Each row of a before or after table is a point. The points were changed in one or more steps. Then noise was added and the rows were shuffled. The steps act on how far a point lies along the listed directions, d1 being the first. What was done? A step turns or swaps two directions, mirrors them in a line or flattens them onto one, adds a multiple of one to another, or multiplies one. Angles are multiples of 10 degrees, from the lower direction toward the higher: turns from -170 to 170, lines from 10 to 170 but not 90. Use the fewest steps. Two steps may share a direction if one is a turn and the other turns, adds or multiplies; they go together, in the order done. Otherwise the lowest direction goes first.
In the rows, 128 means zero.

Directions:
(1): [96 99]
(2): [ 99 160]
Before (13 x 2):
[[113 154]
 [157 167]
 [149  92]
 [121 174]
 [ 98 159]
 [133  86]
 [100 140]
 [155  69]
 [138 105]
 [151 107]
 [ 92 161]
 [162  97]
 [100 169]]
After (13 x 2):
[[102 112]
 [111 109]
 [149 176]
 [ 95 101]
 [118  91]
 [169 159]
 [172 147]
 [ 86 110]
 [108 176]
 [ 84  75]
 [157 129]
 [151 154]
 [163 150]]
Steps: mirror d1 and d2 in the line at 140 degrees

Directions:
(1): [ 79 124 151 156]
(2): [117 153  79 153]
(3): [149  85 120 165]
(4): [156 164 155 159]
Before (10 x 4):
[[116 122 136 137]
 [158 110  87 127]
 [162  90 127 112]
 [109 101 128 144]
 [136 169 197  90]
 [126 138 137 187]
 [174 194 167 124]
 [ 96 142 149 167]
 [ 90 168 172 103]
 [ 89 153 131 126]]
After (10 x 4):
[[ 98 142 147 171]
 [110 102 130 143]
 [ 91 167 170  95]
 [161 111  94 127]
 [156  86 124 105]
 [132 160 190  77]
 [117 125 139 137]
 [ 92 155 132 132]
 [165 191 162 118]
 [134 139 135 187]]
Steps: add 0.3 times d2 to d4

Directions:
(1): [119  77  82 114  88 154 128 145]
(2): [120 167 156 111  70 130 112 162]
(3): [ 99 135 124  60 160 143 101 123]
(4): [ 73 127 135 119 119 108 190 119]
(5): [ 90 123 114 150 110  88  79  96]
Before (9 x 8):
[[ 93 166 173 119 119 102 128 135]
 [144 168 155 122 200 147 147 104]
 [ 98 129 136 131 183 116 107  98]
 [194 106 111 163  95 187 139 167]
 [141 160 157 161  98 107 120 130]
 [175 138 140 138  91 157 175 164]
 [141 139 172 154 112 105 174 132]
 [144 141 142 132 169 124  84 114]
 [165 107 126 137 175 149  64 121]]
After (9 x 8):
[[140 151 159 124 200 142 124 122]
 [143 143 153 129 187 127 121 113]
 [111 171 184 113 127 114 143 148]
 [140 141 149 149  97 126 156 139]
 [127 118 150 158  79 101 138 128]
 [149 108 129 136 198 140 110 108]
 [115  63  67 184  65 133 111 121]
 [104 108  99 164  52 100 111 116]
 [117 178 154 146 191 108  92  77]]
Steps: add -0.7 times d3 to d1; flatten d2 and d4 onto the line at 30 degrees; multiply d5 by -1

Directions:
(1): [ 99  75 157 130 129 120 137 152  71  94  96 152]
(2): [123 135 135 125  45 110 161 137 168 102 111 142]
(3): [184 144 112 107 148 123 182  88 104 104 108 154]
Before (12 x 12):
[[120 110 141 125 133 124 141 130 100 113 117 147]
 [ 98  86 149 133 139 124 125 147  83 110 108 147]
 [134 144 123 121 106 116 146 126 138 121 124 147]
 [139 130 127 117 111 117 165 120 128 116 109 140]
 [140 139 127 129 121 121 145 127 132 115 129 142]
 [137 120 123 120 148 129 132 120 106 122 118 133]
 [140 130 121 125 112 122 138 118 139 111 119 136]
 [113 105 150 119 136 121 118 135  99 106 109 142]
 [140 143 134 127  97 118 141 129 150 113 121 127]
 [131 142 131 122  99 122 134 123 139 121 118 129]
 [115 113 141 132 140 131 128 136  99 112 121 134]
 [117 112 138 133 140 134 128 131 104 125 121 125]]
After (12 x 12):
[[ 79  50 182 122 130 112 126 162  44  71  77 166]
 [142 139 123 131 152 128 131 124 120 127 137 135]
 [ 92  82 159 137 122 127 132 152  83 104 103 138]
 [149 150 113 120 150 125 137 112 123 135 134 140]
 [135 115 127 120 165 128 143 120  92 128 115 134]
 [104  96 139 130 143 130 111 144  97 123 117 129]
 [147 132 115 125 148 130 127 110 124 123 127 130]
 [168 158 118 121 145 127 141 105 136 126 131 123]
 [ 50   7 195 137 121 109 144 187   6  54  57 186]
 [153 152 120 117 135 128 135 105 127 130 123 127]
 [ 85  71 167 136 128 123 132 161  63  86  98 151]
 [ 87  62 167 130 141 121 136 154  51  92  96 161]]
Steps: multiply d1 by 3; turn d2 and d3 by 90 degrees

Directions:
(1): [139 138 116 101 139 157 130  43 126 125 135 143  95 123 189 152 149 164]
(2): [200 154 139 123  98 113 162 161 168 152 158 146 106 176 149 106 139 145]
(3): [120 135 112 165 119  63 143  97  70 137 101 164 122 183 123 139 101 141]
(4): [112 179 144 154 137 180 155 124 134  76 105 165 183 159 135 101 141 126]
(5): [142 151 103 149 158 149 119 151 141 105 128 161  82  93 105 121  56 176]
(6): [ 96 119 109 142 156  86 198 149 173 131 122 144 145  91 173 164 129 125]
Before (11 x 18):
[[ 88 124 145  84 132 174 105  76  91 101 144  86 144 108 160 145 173 111]
 [129 165 118 170 130  59 170  55  77 155 110 184 108 193 159 159 103 139]
 [157 122 124  98 110 139  80 136 125 157 137 114  79 103 146 132 128 146]
 [168  85  94  95 107  42 104 105  96 193 149  91  37 123 110 161 106 167]
 [126 131 138 129 114 157  88 126 113 122 153 116 115 109  99 129 115 127]
 [121 118 132 138 127 101 120 149  90 127 122 134 131 150  72 108 108 111]
 [149 120 122 121 144 104 135 109 142 157 161 118  86  92 157 157 138 127]
 [143  87 111 119 137  88 140 163 171 147 148 101  96  89 132 139 114 128]
 [142 116 186 104  93 162 110 122 131 135 137  88 143 162 141 122 196  84]
 [109 106 147  97 128 149 137  85 126 127 130 110 139 137 171 134 169 107]
 [121 151 122  96 112 157 132 137 161 138 132 133 107 121 152 122 128 130]]
After (11 x 18):
[[118 130 102 128 135 108 118 101 104 139 106 153  95 107 174 160 113 156]
 [155 152 134 127 132 141 174 129 160 117 138 160 113 158 171 111 122 151]
 [142 140 120 126 164 149 128  89 143 125 156 136  86  80 159 154 127 146]
 [ 90 156 101 126 136 143 144 137 149 120 105 155 109 104 140 133  88 144]
 [133 100 142 111 108  97 107 139  89 154 137 102 123 153  85 114 137 101]
 [126  90 102 109 157 120 121 118 162 131 146 103  88  65 150 151 111 147]
 [170 185 156 117 134 241  49  92 110 103 142 131  91 134  81  85  97 141]
 [133 154 161 109  85  90 204 108 121 136 152 128 172 208 206 138 209 104]
 [159 115  88  77 132 130  76  40  94 151 141 105  28 101 135 162 112 200]
 [175 174 114 186 151 109 170 179 161 110 125 205  48 135 129 132  32 194]
 [101 116 139 139  97  79 141  96  93 150 139 122 154 157 146 162 164  97]]
Steps: turn d1 and d4 by 40 degrees; turn d2 and d5 by 110 degrees; multiply d5 by 3; mirror d3 and d6 in the line at 130 degrees

Directions:
(1): [133 113  86 146 119  98 127 162 112  74 132 132 124 149 129  36  94  99
 128 126  91 140 137 176]
(2): [115 118 116  90 165 179 125 141 188  85 114  74  89 117 100 151 134 143
 104 123 104 171 121 168]
(3): [146  69 158 147 117  96 133 120  99 100 110 115  94  86  73 145 125  62
 110 132 158 158 112  95]
(4): [ 94 131 117 116  97 170 149 166 115 127 124 134 128 144 129 144 133  92
 225 127 100 164  84  97]
(5): [ 90 118 164  91 122 111 112  94  67 142  94 123  95 115 134 134 121 140
 125 122  68  85  80 174]
(6): [121 142 104  67  67 139 114 132 126 143 116 126 137 154  88  87 124 146
  64 117 125 138  99  65]
Before (8 x 24):
[[150  98 141 187 201 132 139 126 176  56 155 100  96  89 124 176 127  94
  104 135 155 173 167 158]
 [ 80 139 125  78 139 213 153 155 167 116 122  83 115 122 137 164 156 134
  177 118  97 171  81 129]
 [146  73 120 142  96  86 123 150 115 106 121 122 117 144  80  46 121 100
   51 137 142 144 131 118]
 [133 132 116 152 126 103 148 141 112 127 126 174 138 136 134  83 130  82
  139 130 126 137 130 108]
 [157 149 111 118 112 151 125 135 187 135 137 107 142 143 111 106 136 134
  122 134 142 153 147  87]
 [116 115 131 104 181 171 113  96 152 118 101  94  94 101 105 160 148 146
  107 134  82 155 106 168]
 [ 88  91 168  72 124 149 128 101  81 132  98 100  91 102  91 186 136 137
  110 125 104 137  75 116]
 [140 134 132 125 178 172 142 120 164  97 131  97 114 127 158 180 147 151
  140 153 124 130 153 166]]
After (8 x 24):
[[ 89 143 153 178 117 116 147 128  50 143 153 180 143 139 200 153 119  90
  240 132  92  99 102 125]
 [169 147 112 176 127 107 121  99 115 178 148 177 184 134 140 107 145 134
  113 144 166 115 159  68]
 [ 96 136  84 118 120 166 135 186 155 119 138 125 141 191 153  62 131 150
  162 134  76 140 121 172]
 [101 139 151  74  79 142 120 111 102 156  98 118 115 137 122 116 131 123
  169 127  67 116  69 114]
 [109 125 122 116 164 131 139 130 135 104 104 134  97 124 130 105 132 108
  127 124  79 138 113 176]
 [135 132 167 121 103  75 122  74  71 179 127 143 150 108 148 103 137 151
   57 121 153  63 124  99]
 [165 160 113 147 161 126 124 107 170 164 175 143 188 145 152 141 141 206
   54 134 200 105 207 100]
 [148 115 158 146  99 106 146 106  66 137 126 151 138 125 144 155 139  96
  155 156 151 104 125  80]]
Steps: turn d2 and d6 by -160 degrees; turn d3 and d6 by -150 degrees; multiply d5 by 1.6; turn d4 and d5 by 140 degrees
